Each row of a before or after table is a point. One or more steps were done to the points. Then noise was added and the rows were shuffled. The steps act on columns, c1 being the first. Write out the steps. A step turns or swaps two columns, mirrors them in a line or flattens them onto one, adds a multiple of one to another, or multiplies or shifts one. Angles are multiples of 10 degrees, from the lower column toward the higher: turns from -170 to 170, lines from 10 to 170 but not 90. Use the fewest steps. Two steps may share a column if one is a turn and the other turns, adds or multiplies; they go together, in the order done. Otherwise the lowest column goes first.
(in the rows, 128 means zero)

Before, 14 rows:
[[133 152 136]
 [147  77 147]
 [146 154 126]
 [118  65 131]
 [112  76  95]
 [119 141 153]
 [109  62 106]
 [153 140 138]
 [143 132 166]
 [144 122 125]
 [119  58 115]
 [108 148 152]
 [105 136 180]
 [ 96  86 115]]
After:
[[146 129 195]
 [166 112 185]
 [150  89 161]
 [155 117 198]
 [142 148 193]
 [156 146 164]
 [121 114 138]
 [113 110 115]
 [143  99 105]
 [150 125  99]
 [106 124 105]
 [147 140 100]
 [126 125 100]
 [176 115  93]]
Steps: turn c2 and c3 by -120 degrees; turn c1 and c2 by -130 degrees

Before, 13 rows:
[[127 117 148 101 105 113  76 146]
 [189 177 137 138 123 119  80 169]
 [159 148 160 110 114 175  70 125]
 [127 126 149 120 122 162 186 118]
 [139 114 157 114 119 151 131 159]
 [141 133 147 149 136 173  89 143]
 [182 171 121 168 150 128 110 136]
 [150 116 150 116 102  96 122 108]
 [122 112 139  95 158 168 122 120]
 [162 148  50 160 114 157 191 146]
 [132 135 158 179 141 118  85 118]
 [118 164 152 132 123 123  73 128]
 [117 144 124 120 130 145 167 118]]
After, 13 rows:
[[123 118 122  94 189 166 139 144]
 [119 138  75 132 115 125 154  85]
 [117 123 167 116 130 146 127 105]
 [147 107 121 117  74  94 149 134]
 [144 141  89 146 146 176 148 130]
 [129 114 187 122 119 162 148 126]
 [157 131  70 113 100 174 157 103]
 [184 150 107 167 168 129 119  76]
 [142 153 130 117 110 149 155 159]
 [130 141  75 103  80 111 151 150]
 [190 186  78 140 119 118 137  85]
 [162 156 195 158 103 158  51 112]
 [132 122  86 176 155 118 160 116]]
Steps: turn c2 and c8 by -70 degrees; multiply c8 by 1.3; swap c3 and c7; multiply c5 by 2

Before (14 x 11):
[[131 131 150 126 112 107 131 151 167 146 157]
 [105 115 132 145 129 141  92 127 158 150 109]
 [143 126 152 146 148 134  80 106  88 150 133]
 [117 133 155 158 150 124 105 100  95 164 115]
 [115 100 126 160 134 138 118 163 143 143 125]
 [131 110 172 113 120 125 136 144 151 115 119]
 [109 121 144 105 103 140 134 144 142 136 131]
 [120  93 114 158 129 119 116 129 127 155 111]
 [ 97  90 116 132 135 135 121 140 158 127 137]
 [138 146 145 124 126 117 136 128 151 115 140]
 [ 95 114 137 157 101 119 101 134 143 120 131]
 [130 146 150 136 101 139 140 143 153 119 137]
 [109 121 105 137 124 110 103 164 150 141 116]
 [102 146 162 121 115 123 141 159 160 111 142]]
After:
[[117 128 171 139 139 125 135 145 196 124 118]
 [138 128 107 129 164 109 104 131 193 148 117]
 [153 129 114 117 138 119 118 102 126 140 111]
 [114 126 138 143 145 120 103  96 173 160 132]
 [122 128 116 120 141 136 121 130 219 158 137]
 [117 127 145 130 127 116 136 130 197 116 141]
 [162 129 156  97 108 123 105  99  27 144 116]
 [142 128 127 111 171 138 118 114 174 144 124]
 [107 128 163 142 156 122 141 140 223 151 141]
 [153 130 154 101 111 134  79 110   7 117 134]
 [120 129 150 151 148 139 141 117 203 126 136]
 [147 129 132 119 131 140  94 112 218 155 109]
 [146 129 148 143 150 106 130 133 244 128 159]
 [133 128 143 160 139 139 135 147 169 148 131]]
Steps: turn c1 and c10 by -80 degrees; multiply c2 by 0; turn c4 and c5 by 110 degrees; turn c5 and c8 by -70 degrees; multiply c9 by 3
